Every row gives one point. The ring and each string are closed loops that go straight from each point to the next, and from the last back to the first. Before rounding, they use only three directions, however many columns there are. Count how often each string passes through the ring. Passing back the other way cancels.

Ring (6 x 4):
[[ 12  18  -7 -31]
 [ 11  10 -10   7]
 [-16   8  -5  22]
 [-33   7   5  12]
 [-36  12  13 -25]
 [-17  21   4 -50]]
String (25 x 4):
[[-16  33  -4 -73]
 [-10  11  16 -42]
 [-23  29   3 -74]
 [-28  39 -13 -69]
 [-17  21  -3 -32]
 [ -4  -1  22 -16]
 [ -1   5  21 -40]
 [ -6  41 -15 -85]
 [ -8  37 -21 -54]
 [ -1  31 -17 -45]
 [ 16  36 -26 -54]
 [ 30  16 -10 -29]
 [ 17  -4  14  -2]
 [ -7  15  -3 -13]
 [  2  26 -21 -18]
 [ 22  23 -26 -10]
 [ 26   1   1   3]
 [  9  -1  11   0]
 [ -2  15  -5 -14]
 [  6  31 -25 -32]
 [ 21  26 -18 -41]
 [ 17  10   5 -32]
 [  3   3  13 -17]
 [-13  30 -14 -41]
 [-14  39 -16 -70]]
Times through: 2

Ring:
[[-32  16   5  16  21  -6 -73   4]
 [-38   3  14   8  15  -5 -49  14]
 [-24 -23  23  -8  -4   2  25  12]
 [  0 -32  25  -9 -19   7  61  -6]
 [  5 -17  24   5 -16   4  18 -17]
 [ -4   4  13  16   0   0 -36 -17]]
String (27 x 8):
[[  0  -8   0   1   0   5  27 -13]
 [ 13 -15   3   0 -10   8  47 -23]
 [ 12 -29  45   5 -33   5  25 -22]
 [  1 -25  47   7 -27   2   2 -14]
 [ -6 -15  29   6 -12   2  -2  -9]
 [ -5  -5   2   3   2   3  11 -11]
 [ 13 -15   8   2 -12   7  41 -23]
 [  8 -14   4   0  -7   7  41 -18]
 [ -1 -13   9   0  -5   5  27 -11]
 [  4 -16   2  -4  -5   7  49 -13]
 [  8 -34  15 -13 -19  10  87 -11]
 [ -6 -45  43 -14 -28   7  70   3]
 [-17 -36  44  -8 -21   3  36   9]
 [-14 -13  14   0  -1   2  13  -1]
 [-11 -14  -3  -9   5   6  47   1]
 [-23 -23  12 -12   1   4  45  13]
 [-37 -31  43 -10  -9   0  13  25]
 [-33 -24  39  -4  -7  -1  -1  19]
 [-35 -27  47  -3 -11  -2  -6  20]
 [-18 -11  18   2  -1   1  -2   1]
 [ -9  -7 -10  -5   9   5  36  -4]
 [-14 -26  12 -13  -4   6  59   7]
 [-18 -49  48 -18 -26   6  70  15]
 [ -9 -47  45 -16 -28   7  73   7]
 [  1 -56  50 -18 -39   9  95   0]
 [ -5 -41  52  -6 -32   5  44  -2]
 [-12 -15  26   3  -8   1   1  -3]]
Times through: 4

Ring (7 x 11):
[[-33  13 -25   6  21  -2   0  22  -9  38  23]
 [-44  22 -68  -5  25   2   2  30 -13  18  31]
 [-23  21 -65  -7  13  -6   0  15 -11 -11  -5]
 [  7  11 -28  -3   0 -16  -3  -7  -7 -26 -43]
 [ 24  -3  12  -6   3 -21  -5 -20 -13 -26 -49]
 [ 17  -9  32  -6  13 -17  -5 -16 -18  -3 -26]
 [-12   2  10   5  17  -9  -3   5 -11  30   4]]
String (23 x 11):
[[ 15  -4   8 -12  13 -16  -4 -14 -19 -18 -27]
 [  6   3   5   2   5 -16  -4  -7  -8  -2 -30]
 [ 27  -8  39   0   3 -22  -6 -23 -11  -9 -47]
 [ 34 -16  48 -11  11 -22  -6 -29 -21 -18 -42]
 [ 13   2  18   9  -2 -19  -5 -12  -3   0 -43]
 [ 19   1  21   8  -4 -21  -5 -16  -3  -5 -51]
 [ 41  -9  36  -4  -4 -27  -7 -33 -12 -33 -70]
 [ 34  -9   8 -24  11 -21  -5 -28 -26 -51 -49]
 [  2   6 -18  -8  11 -13  -3  -4 -14 -16 -24]
 [ -2  17 -22  12  -7 -16  -3   0   3  -3 -43]
 [-10  24 -56   5  -4 -13  -1   6   1 -18 -37]
 [-30  22 -95 -24  25   0   2  20 -23 -29  12]
 [-31  16 -76 -23  31   1   2  21 -25 -14  24]
 [-41  21 -88 -21  32   4   2  28 -24  -7  33]
 [-22  12 -47 -11  23  -4   0  14 -18  -1  11]
 [-20  18 -40   3  10  -8  -1  13  -6   7  -6]
 [-42  31 -90  -2  14   0   2  30  -6   2  11]
 [-28  26 -72   0   9  -5   1  20  -5  -5  -7]
 [-21  22 -86 -18  16  -5   1  14 -17 -32  -6]
 [ -4  11 -52 -19  15 -10  -1   1 -20 -34 -17]
 [  7   5 -28 -16  12 -13  -2  -7 -19 -33 -28]
 [  0   8 -13   1   6 -14  -3  -2  -8  -5 -27]
 [  5   6  -4   3   3 -16  -3  -6  -7  -5 -33]]
Times through: 3
String:
[[ -6  15 -27   6   1 -13  -2   3  -2  -3 -30]
 [  0   8 -29 -10  11 -12  -2  -2 -15 -21 -23]
 [ 24   5 -16 -10  -3 -21  -4 -20 -11 -46 -62]
 [ 24   6   4   6 -10 -24  -5 -19  -1 -25 -67]
 [ 12   6   3   6  -3 -19  -4 -11  -3  -9 -47]
 [  7   4   1   0   5 -16  -4  -8  -9  -6 -31]
 [ 20 -12  17 -22  22 -15  -4 -19 -29 -24 -20]
 [ 35 -23  51 -22  21 -20  -6 -30 -31 -23 -29]
 [ 21  -8  45   6   4 -20  -6 -19  -9   7 -38]
 [ -3   7  -1   8   5 -14  -3   0  -5  11 -22]
 [ -6   2  -3  -5  18 -10  -3   1 -16   7  -3]
 [-11  -7  23  -5  30  -7  -3   4 -22  32  21]
 [-24   5  14  15  18  -6  -2  14  -5  54  17]
 [-23  15  -9  20   6  -9  -2  15   3  40  -3]
 [-21  10 -24  -1  19  -6  -1  12 -13  16   9]
 [-37  12 -44  -8  32   2   1  25 -20  24  38]
 [-59  21 -74 -10  39   9   3  41 -20  33  62]
 [-66  29 -94  -6  35  10   4  47 -15  32  60]
 [-29  25 -47  14   4  -7   0  20   3  21  -6]
 [-15  12 -30  -1  13  -8  -1   9 -10   5  -6]
 [-37  19 -88 -25  33   3   2  25 -26 -16  30]
 [-30  26 -91 -13  16  -3   2  21 -13 -21   1]
 [-12  22 -46   8  -2 -12  -1   8   1  -7 -32]]
Times through: 5

Ring (7 x 14):
[[  8  -1 -21  24  -7  23  -3  17   7  -6  17   6   8  16]
 [  8   0 -41  -8  16  26  -5  -1   4  -8  17  16 -11 -22]
 [ -7   1 -49 -55  29  16  -9 -24  -4 -15  11  31 -31 -48]
 [-18   4 -29 -59  21   1  -7 -24  -3 -14   1  30 -24 -33]
 [-22  10  18 -25   7 -19   4  -3   7   1 -15   9  12   9]
 [-15  10  35  12  -9 -18   8  17  13   7 -14  -4  32  40]
 [ -5   5  22  39 -25  -2   4  28  12   2   0  -6  33  55]]
String (21 x 14):
[[  5 -10 -34  42 -48  36 -17  22  -3 -28  35  14   2  52]
 [ 14  -6 -37  37 -21  37 -10  21   3 -15  30   9   2  25]
 [ 14  -8 -55  18 -10  43 -14  10  -1 -20  34  18 -13   3]
 [  8 -14 -78  -4 -20  51 -25  -4 -12 -38  45  34 -34  -4]
 [ 16   2 -58 -31  52  30  -1 -12   7   0  14  20 -24 -67]
 [  4   9 -23 -32  49   7   7  -9  12  10  -4  11  -6 -49]
 [ -3   6 -17 -24  25   5   2  -5   7   1  -1  13  -3 -23]
 [-12  -7 -53 -35 -11  24 -20 -17 -12 -33  25  36 -32  -9]
 [-21 -11 -81 -75  -9  30 -31 -39 -24 -51  33  56 -61 -33]
 [-19   6 -34 -80  38  -2  -5 -34  -3 -12  -3  34 -32 -56]
 [-16  13   0 -57  46 -17   8 -19   9   9 -19  15  -4 -43]
 [-36   2 -19 -70  -4 -10 -13 -29 -11 -27   0  37 -26  -9]
 [-29  12  19 -47  15 -27   5 -13   6   0 -21  14   5  -4]
 [-16  20  43 -22  37 -34  20   3  21  25 -34  -6  30  -7]
 [-19  21  61  -5  23 -41  23  13  24  28 -38 -13  44  17]
 [-20  15  60  20 -10 -33  15  23  19  16 -26 -13  48  53]
 [ -4  21  53  12  33 -29  26  21  29  35 -33 -19  47   9]
 [ -7   5   7  10  -8  -1   1  13   8  -2   0   4  17  26]
 [ -9  -5  -9  29 -48  15 -13  19  -2 -23  20  12  10  60]
 [ -7  -8 -19  34 -57  24 -17  20  -5 -30  28  15   5  64]
 [ -6  -5 -23  12 -31  20 -13  10  -3 -23  21  17  -1  34]]
Times through: 2
String (24 x 14):
[[-15  22  29 -49  61 -33  21 -11  21  28 -37   1  16 -42]
 [ -9  15  19 -23  37 -19  14   0  17  18 -22   1  17 -17]
 [-13   7   3 -15   6  -6   2   1   7  -2  -5  10   7   6]
 [-11  17  33 -11  29 -24  17   7  20  21 -26  -5  28  -1]
 [-16  19  59   6  16 -36  21  18  24  26 -34 -15  46  26]
 [-23   5  43  35 -50 -18   0  28   7  -7  -6  -3  39  86]
 [-15   0  14  29 -44   0  -6  21   3 -14   8   5  22  66]
 [-10   1  31  57 -54  -2  -1  37   9  -7   5  -7  40  89]
 [  2  13  52  60  -8 -14  19  42  26  25 -16 -25  59  58]
 [  4  13  30  29  16  -9  17  26  23  23 -15 -15  39  19]
 [  1   7   6  14   6   2   6  15  14   7  -2  -1  20  13]
 [  0   8   3   3  17   0   8  10  14   9  -5   0  16   0]
 [ 15   8   2  30  22  11  12  23  21  18  -1  -9  26   2]
 [ 15  -3 -37  26  -4  34  -6  16   6  -9  24   9   0   7]
 [  9 -12 -67   9 -23  48 -22   3  -9 -33  42  27 -25   7]
 [  0  -9 -58  -9 -18  36 -20  -4  -9 -32  34  30 -25   2]
 [ -1   3 -25 -16  15  13  -2  -3   5  -5   7  15  -6 -16]
 [  6  13 -11 -31  61   0  14  -7  17  20 -13   5   2 -55]
 [  3   7 -46 -60  62  14   1 -25   6   2   1  24 -27 -78]
 [ -9  -7 -84 -78  23  31 -22 -39 -16 -35  27  50 -59 -63]
 [-16  -9 -69 -59  -7  27 -26 -30 -18 -41  29  47 -48 -26]
 [-12   1 -28 -34   7   9  -8 -12  -2 -15   8  24 -16 -14]
 [ -9  13   1 -40  45 -12  10 -10  13  13 -17   9   3 -37]
 [-17  14   3 -56  45 -19   9 -18  10   9 -20  14  -3 -41]]
Times through: 2
